Every row gives one point. The window is the flat piece filled in between its corners: a triangle in 3 columns, a solid with four corners in 4, and so on. A path goes straight from each point to the next, and from the last back to the first. List the points from which the path goes on through the window.

Window (4 x 4):
[[-54  -3 -37  38]
 [ 44  -6  11 -35]
 [-43 -13  -1  11]
 [-21 -18 -23 -17]]
Path:
(1): [  4 -28  11   3]
(2): [-35  18 -10 -12]
(3): [-28  10 -34 -37]
(4): [-24 -29  -9   4]
(5): [-14 -25 -27  11]
(6): [-15  12 -14  -7]
(7): [-49  13  13 -12]
(8): [ 18 -53 -51  -8]
(9): [-32 -42 -37   7]
(10): [-24  14  -6 -14]
(11): [-28   6  -2   1]
(12): [  6 -60   7 -10]
Through the window after points: 3, 7, 9, 11

Window, 6 rows:
[[ 28 -58  -5  12  45   9]
 [-23  42  57  20 -25  -2]
 [-18 -23 -14 -43 -10  32]
 [ 19  -2  41 -35 -19  -8]
 [-14  -5   3  25 -43   7]
 [ 23  11 -48  -3   8  38]]
Path:
(1): [ 22  -8  -5 -11  20 -12]
(2): [-15  23  31   9 -23 -16]
(3): [-1  8 60 28 18 59]
(4): [ -3 -12  30  -1  -4  29]
(5): [ -1 -24 -10 -11 -16 -38]
(6): [  4   4 -17  14  26 -39]
(7): [ -9 -27  37  -6 -28  29]
(8): [ 11 -32  15   5  -1  25]
Through the window after points: 2, 8

Window (8 x 8):
[[  4  -1  30  -5   6 -12 -36 -23]
 [ 27   0  -3 -20  10  -6 -21 -27]
 [-58 -41 -35  33  28  28  11   5]
 [ -6 -13 -17  -4   9 -52 -20  -1]
 [ -1  27 -10  24  27 -17  21  -6]
 [  2 -57  -9  29  24  -1  -8  42]
 [  0  24 -12  15  22  25 -20  24]
 [ 18  20  24 -30 -23  -6 -15 -12]]
Path:
(1): [ -3  -4 -13 -12  35  19  -7   3]
(2): [-12   2 -13  27   7   9 -14   9]
(3): [ -4   7  13  41 -24   7  -3 -19]
(4): [ -1  -3   1 -40  30 -12 -18   1]
(5): [  7 -34  -6 -60  19   8 -28  -1]
(6): [ 29  27   0  27   1 -20  -9 -35]
(7): [-11  -8  -4  25  -2 -14  -8 -21]
(8): [ 13  24 -26 -28  57 -37   8  33]
(9): [-13 -14  -9   4  23  -8   0  12]
(10): [-11  -8  -2  43   7  18 -23   6]
(11): [ 22 -10 -29  54  10  35 -26 -12]
(12): [-41   0   8 -23  34 -34   7  17]
(13): [ 12  -7  21 -26  54 -34 -40  -7]
(14): [ -4 -12 -19  19 -36  25  -6  -1]
(15): [-14 -11 -11  14  -5  -7 -17   8]
(16): [  0 -21   8  -5  37 -16   8  12]
Through the window after points: 1, 3, 5, 7

Window:
[[  4 -40  -8   6 -38   6   3 -16   3]
 [  4 -39  -5   6   6 -16  -7  24 -29]
 [ 10 -33 -60   4  -2  31  11   3 -39]
 [ 16  21 -11  20  -2  10  -5 -23  18]
 [-17 -20 -29 -14 -54   3  18  13  -6]
 [-19 -30  13 -14  10  -3  -4 -14 -16]
 [ 11   4  -3 -45 -35  -2 -16 -13  27]
 [ 23  33  16   1   8  28  11  -8 -52]
 [  9  24   6 -44 -21  40 -12  30   6]]
Path:
(1): [  0   4   1 -27 -26  15 -17  12 -14]
(2): [ 15  -7  -2 -14 -12  36  15   5  19]
(3): [-16  -7 -10 -24 -19  15  35   4  55]
(4): [ 14  -4   5   0 -17   0 -21 -11 -30]
(5): [-21   8 -12 -18 -37  30 -31   4  -5]
(6): [ 35 -16  -4 -36 -19 -24  30 -12  18]
(7): [ 20 -29  -7 -19 -15  23  40 -11   0]
(8): [ -5  23 -24 -23 -25   0 -52   7  -8]
Through the window after points: 1, 5, 7

Window:
[[-33  12  15   3 -25  13  25  14  -3 -18  -5]
 [ 19  -7 -19  -1 -16 -20 -12  -3   0 -11  24]
 [ 52 -14 -10  14  -5 -26   1 -26  20  19 -26]
 [-30   0   4   6  17  -2  -8  21  -5 -20 -16]
 [ 14  28  17  20 -38  17  -6  36  -1  -6   3]
 [ 34  -1  -4  60 -40  31  -7  -4  13  -4   3]
 [ 29  24   6  -4   5  18  -4 -32  10  22  -6]
 [ 10  -5 -48   6   3 -14   2   5  36   1 -22]
 [-19  11   3  10  12   4  28  33 -22  -6  16]
 [ 43 -26 -10  -4   3   7   1  -5  31   1 -10]
 [-23  18 -12 -13  15   4  24  24 -29 -41 -20]]
Path:
(1): [ 24 -15 -18   0   3  18   5   3   5  10 -15]
(2): [ 27  25  13   1  -4 -12  -7 -29  40  -5   3]
(3): [ -9   9  12  36 -16 -18   3 -18  29 -35  21]
(4): [ 28  -7 -16  -4 -11   8   1  28 -10  13 -21]
(5): [  4  -1  -3   8 -10  15  -1  -5 -33   4  -6]
(6): [  6   6   3  12  -2   2  12  18   9 -15   5]
(7): [ 33   6   6  31  22 -20  12  -5  29 -21 -12]
(8): [ -7  13  -4   3 -43  33  -2  21 -22   7   3]
(9): [  9 -10 -28 -15 -18  10   5  -9 -28   5  -9]
(10): [ -1  28  34  43 -18   5   8  32  33 -23   3]
(11): [  8  12  -1   3  -9   3  11  15  13 -24  -1]
(12): [ 32  -9 -13  31 -26  18  -5  -5 -24  34  -4]
(13): [ -4  -5  -7  -3  -1   7 -15   5 -19   6  -8]
(14): [ -4   7  -9  14   5 -10  26  12  20 -28   0]
(15): [  2  -1 -12  14  -3   0  -2  -5  32 -34   6]
(16): [ 40 -10  -2  -4 -22   7   5   9 -16  43 -35]
Through the window after points: 1, 7, 9

Window:
[[-10  -4   0  -3 -13   4   6   0  40  15  14  15]
 [-14   4  13   9  19  -5 -20  -3 -18   9  -9 -24]
 [-22  -7  -8  -8  30  -6  10  -3 -10  -9  18  12]
 [ 12  18 -10 -20  -3 -10  -8  -2 -19   6  -2 -15]
 [ -9  -8  -1  11  17 -60 -20  25 -14  18 -31   3]
 [ 19  20  -5  35   4  -7  -1 -20   3  -5 -14   8]
 [-10  -2 -18  10  15  -5 -10   8  14  12  32   4]
 [ 14 -10  17 -34  11   4 -14 -16   1  30   3   3]
 [  7 -10 -27   4 -26 -17   7  22 -21   1  20   9]
 [  1  15  -5   8  14   9  11  27 -22 -14  18  -6]
 [  8  18   0 -24  15  23 -19 -24 -25  24 -17   4]
 [  5   0  -1   1   7   8 -23  -2  10  -5  -7  -5]]
Path:
(1): [ 15   0 -13  18  19 -16   8  -7   8   0   2  -5]
(2): [-11  18   6  10 -12   3 -25  -2  -4  10  -7  20]
(3): [ -3  14  -6  -3   3   2 -16  -8  -5   0  20   9]
(4): [  8 -16  -4 -10  14  10  21   3  -8  17 -20 -12]
(5): [ -7  -4 -18   1  12  -3   2   7  13   1  -4  -8]
(6): [  0   0   9   2   8 -10 -14  -2 -14  12   6   7]
(7): [ -3  15   2 -10   4  -6 -23  -9  -7  23  12   5]
(8): [ 13 -35  -1  -2  11 -10  19  18  16 -11 -34  -7]
Through the window after points: 1, 7

Window (12 x 12):
[[ 16  53 -10  24   1 -16 -39  34  -9 -32 -26  23]
 [  0  12 -34 -44 -23 -15   2 -23 -20  -3 -28  -4]
 [ 24  38  23  14  13  -4  28 -27  11 -26  -3 -33]
 [ 13 -11  25 -46   2   4  14  -8 -33 -51  13  -9]
 [-13 -35 -26 -35 -14 -24 -18 -35  12  23  -5 -21]
 [-26   7  36  -7 -17 -20   1  20  25  -8  10  10]
 [ 36   8  19  11   0  42  -3   3 -15   8  -2  11]
 [-19   1  29  40  32  14  -5 -18 -22   9  -4  11]
 [-10 -16  22  -3   8 -22  11  29 -24  -4  -3 -10]
 [-17 -49 -12   8  -6  21  20  19   1  17  28   9]
 [-25   0   6 -19  -7  18  -2  16   6  14  39 -23]
 [ 42   0   5 -14  32  27  23  -2  -6   7  11  31]]
Path:
(1): [  9   8   4 -15  -8  -2  13  -8 -20 -14  16   1]
(2): [ 48  -2   5  -1 -18  -4 -29 -10 -29  -8  45   2]
(3): [ -5   1  13 -15  30  18  32  11   0  -3 -24  12]
(4): [ -2 -10  20   4  16  15 -21  11  26 -34 -45 -11]
(5): [ 17  25  -8  -1 -13   1   1   7 -29   9  18  18]
(6): [ 15   9  -4  -2 -15  -4  -3   5 -12  12  19   9]
(7): [ -4  -5  13   5  16  15   5  -3   9   3 -11  -3]
(8): [  6   2  20   7  18  12   6  -5  12 -15 -14  -6]
(9): [ 10  28   5  18  -1  -3   2  -5 -26   0  12   1]
(10): [ -1 -19  18   2 -16 -39   7  -6 -47   4  14 -10]
(11): [  9  17 -18 -35  14  38  -3  -1  60 -10 -13 -14]
(12): [ -2 -40  24 -34  31  21  12  -7  23  14 -12 -17]
Through the window after points: 2, 4, 8

Window (14 x 14):
[[ 27   1   7  16 -12 -26 -29  -8   2 -17   6   3   7   4]
 [-40   1 -11  -1  39  11 -16 -28 -15 -24 -17 -22 -31  34]
 [ -6   4  20  23  -3 -29  13 -18 -41 -17 -20 -14 -30   4]
 [  8 -19 -10 -36 -26   6   1 -41  -1 -21 -19   0 -37   9]
 [ -5 -26 -17  60   3   7  24   2   6   9  15  22  13  37]
 [-23  50 -47  20 -10   3  11  -9  17 -57 -11  -2  -2  -6]
 [  2  13  23 -33 -20   4   0   6  -8  17  14  32  25  24]
 [  2 -24  10  46 -19  18 -36  18 -39 -12   8 -55  29   6]
 [-31 -29 -23 -10  14  -9  23  16  -3 -26  -6  22   7  28]
 [ -5  -4  -6  -1  10  -6  -4 -15 -28  59  -7  38 -41   4]
 [ -5  -5  -7  37  -5   3   0  34 -11  -2  11 -29  -9  33]
 [  3  -5 -16   4 -10  15  27  18  23 -10  45  -3  36  -3]
 [ 48  19 -17   5   4  27 -19   1  -9   7 -17 -20  17  -6]
 [-16 -30  22  14  -5  25  17  39  16   4  15  15   9  12]]
Path:
(1): [ -8  17   9  29 -23 -20  21   0  -4  19 -41 -54  10  33]
(2): [  2 -22  -3  24  -4  20 -29  10 -25 -22  21 -17  12   2]
(3): [  1  18   1  15  -6  31   1  10 -24 -29  33  -6  -3  19]
(4): [-19 -33 -21  10   3 -22  20   2  15  27 -31   9   5  14]
(5): [-25   6  -5   0  24   0 -10 -18  -3 -12 -23 -24  -9  21]
(6): [-24 -15 -16  11  15  24 -10 -13 -30 -29  20  12 -38  33]
(7): [ 14   8 -15   5  -8  -1 -23   6 -16 -26   9  12 -14  19]
(8): [-15 -10   4  16   7 -10  21 -39   5  19 -24 -27  13   1]
(9): [-30  17 -21   2 -12  -1   4  -6   5   4 -14  -3   7   9]
(10): [ 20  -9   1  34   2  14  -2  13 -16 -27  18   3  -8  10]
(11): [ -4   5 -25 -16  15  41  20   1 -10 -32  18  53  -6  34]
(12): [ -6 -16  12  20 -24 -35 -12 -12  -6  29 -27 -58 -13 -12]
(13): [-31 -15 -16  -6 -24 -14   4  -4  23  10   4  -9   8  22]
(14): [  2  -3 -15  14  17  13  20  17 -15 -35   8  15   9   8]
(15): [ 15  -7  18   7   8  25 -14  21 -31 -36  11  15 -21  28]
(16): [-38 -13 -11  10   6   2  10  -9  16  14  -8 -14   4  11]
Through the window after points: 1, 5, 9, 13, 15

Window (14 x 14):
[[ 11  -2 -41  24  13   3  28  18  35 -25   1  -5   0  -1]
 [  2 -27   6 -29  -3   5   9  21 -21   7  21   2  59  24]
 [ -4 -12 -12  -1 -18 -33  -3  16  10   8 -23  20  -4   5]
 [-19 -16 -26 -60 -14   4 -20 -18 -23  19 -32  -5  46  -5]
 [  0   7 -24 -32 -18  10 -46 -49   6   0  14  -9  22  18]
 [ 45   1  23  -5  12  35  15 -19  10 -12 -11  11 -13  -7]
 [-14  -1   2  10  33  25  -4   9  30 -12  28   9  -7  -4]
 [-29 -29  -8   5  30 -22 -11 -10  13  -6  10 -38  26 -25]
 [ 32  40  -1 -36  17  11   0  -2 -40   3  11  -7  15 -14]
 [ -6  15  12  -4 -19 -27   1  14 -14  56 -30 -52 -10 -11]
 [ 26 -16   9 -29  26  -9  12  18 -19  27   3 -54  -7  21]
 [-22 -53   3 -32 -10  -8  24   2  -4  10  31  -5  17   2]
 [ 40 -27 -41  11   6   7  12 -33 -16  44  12   1 -11   8]
 [-11 -18  11   2 -56  15 -57  27  -5 -18  11  -5 -21  27]]
Path:
(1): [ 16 -18 -29   0 -13  -4   9  33  20   4  -1 -12  33  -7]
(2): [-15   8  -2   4  15  14  -4 -24  -5 -24   6  -1 -38  21]
(3): [-3 -7 -5 -1 16  1 25 -9 -7  7  0 -5 12  4]
(4): [ 26  -8 -14 -26 -12 -12 -38  14  30   7   1   1  -7  -9]
(5): [ 16 -25 -10 -57  24   3 -24  22  -8  20  20 -11   1 -20]
(6): [-19  -4   2   5 -27  -1  33 -29 -13  -5   0  -4  30  18]
(7): [-33  -1  -4  24  13 -35 -16 -14 -31  -7 -11 -10  17  41]
(8): [ 12 -10   4 -36 -13  16  -5  18  15   6   7  -8  12 -17]
Through the window after points: 1, 5

Window (14 x 14):
[[  1  31 -11 -29  23  21 -29  40   2 -15  41   2  -2 -17]
 [ -3 -17  -2 -36  -3   8 -34 -13  26 -31  34   4   6 -12]
 [ 14   2   1  -4  14  16  35 -34   4  45  27 -26   5 -58]
 [ 14  24  16 -18   2  -7 -17  24  23  27   8  19  10  39]
 [ 14  39 -11 -27  -7  24  19 -29  -3  11  15  38  -7  -9]
 [ -7  12 -17  26   0  33  23 -41   8  -3  -5   9   5  -8]
 [ 18 -21 -11  -9 -51  30  -2   0  15  11  -1  25   3   4]
 [-27 -10 -19  27   4 -35 -20 -12  -6  -6  15   0  33 -11]
 [ -3 -30 -34   1  35  27 -14  -9  -8  23  20 -43 -55  18]
 [  2  13 -15 -13  45   6  -3   0 -17  11  -7 -16  -1 -20]
 [ 31  -3  19 -46  12  46  -2  28 -35   0  33   8   2  18]
 [ 22  -8 -36 -11   9  11 -31  -5 -13  -2  25 -11  37  13]
 [-18 -39  -5  15  35  11   1  34  31  -5  17  50 -14  -9]
 [ 24  -4 -17  18  -4 -33  14   6  -5 -19  11   3  46  -4]]
Path:
(1): [ 24   1   8   8   6   2 -10  -9  11  12  22  14   1 -32]
(2): [ 33   1  11  -5   7   7  -6  -6   5   5   5   6  -1 -18]
(3): [-23   3 -38 -17  18  32  32  -2  -1  24  32  -7   8  -8]
(4): [  3  -4 -15 -45  -8 -12  56   8  22  26  42  -3   1 -10]
(5): [ 10   5   6  35  22  27 -60   1 -10 -22 -18  36  27  -6]
(6): [ 26   2  -7 -15   5  -4 -24   2  -7  -5  32  16   6 -16]
(7): [-18   6  -8 -20  18  29   8  24   8  11  14 -15   4  10]
(8): [-11 -24 -30 -35 -20  35  -5  17   0 -10  26  18  35   9]
(9): [ 20  23   6  12  29 -14 -23 -14   4  -4   6  -1 -18  -5]
(10): [ 14 -10  10  11   6   6 -58 -13 -11  42   0  -2 -22 -36]
(11): [ -8  -2 -22 -14  18  20  40  10  14 -17  25  13   0  22]
(12): [ -5   2 -25   0   3  15  25 -13  -3   0   6  -8  19   0]
Through the window after points: 12

Window (14 x 14):
[[ 16   6   4  -2  15 -13   6   2  -2   7  -1 -18 -13  -7]
 [-11  -4 -27   3 -16  40 -24  -5 -30  16 -10 -32  -7 -24]
 [ 13  -1  -1  -7 -17 -10  21  11 -14  -5   1  10  24  22]
 [-13  -4 -13  -8   5 -14 -12   9  -5 -10  11 -26  -5   2]
 [ -2  -8   4   0   7 -22 -17   7   6  23  -3 -19  11  -2]
 [ -1  19   0 -25  -6 -12  28  14  13  -6  -4   6  31  -1]
 [  0  -1   4 -31 -11 -16  16 -10   4  12  15  -3   5   4]
 [-15  18  10   6  -5  17   3 -15 -13  -9  14  12  29  11]
 [ 14  14 -14  -8  -4  -9 -33   2   0   7   8 -12  -5  -2]
 [-28  36  -4  25 -44  28  12   4 -17   5  19   3  13  18]
 [  1 -12  11 -21   2  -9 -10  14   5   0 -18   2 -12  -5]
 [-29  24 -23  16  -7   1  16 -22  -5   5   9  29  18  15]
 [-11   7 -11   7  -7  25  22   3   8   4  25  23  23  12]
 [  1 -10  -1 -19  18 -19 -11  15 -18  15   6   4  -5 -34]]
Path:
(1): [ -3   0  -8  10 -25 -16 -30  13  -8 -11   3   7  14 -33]
(2): [-11   8  -7 -11   7  21   9  -9  -6  23   4 -22  -4  13]
(3): [-17 -12   1 -22  46 -13   9  -1 -17  18   5   3   8   4]
(4): [ 17  19  -4   0 -60   0 -12   7   5  -5  13   0   2 -23]
(5): [ -1  -3 -11  17 -15  -7  10  -7  -8 -19  25   9  32 -13]
(6): [ -9  23  -1 -30   5   4  -6   8   1  26 -14  -5 -22  21]
(7): [ -7  11  -8 -15  -2   9  11   3  -4  17   8   0   6   8]
(8): [ -1   4   7   2 -17  -8   2  -2  -1  -4   6   7  14  -5]
(9): [ -3   7  -5   4 -18   2  -1   4  -7  -2   3 -11   6  -6]
(10): [ -7   0  -7  -7  19   4 -11  10 -15  21   0   6   3   1]
(11): [ -4  31 -13 -16  15  14 -26   6 -16  23   0  -5   5   7]
(12): [ 10 -12  -3   3 -17 -24  -2  -1   7  -8  12  -3  -2 -12]
Through the window after points: 3, 11
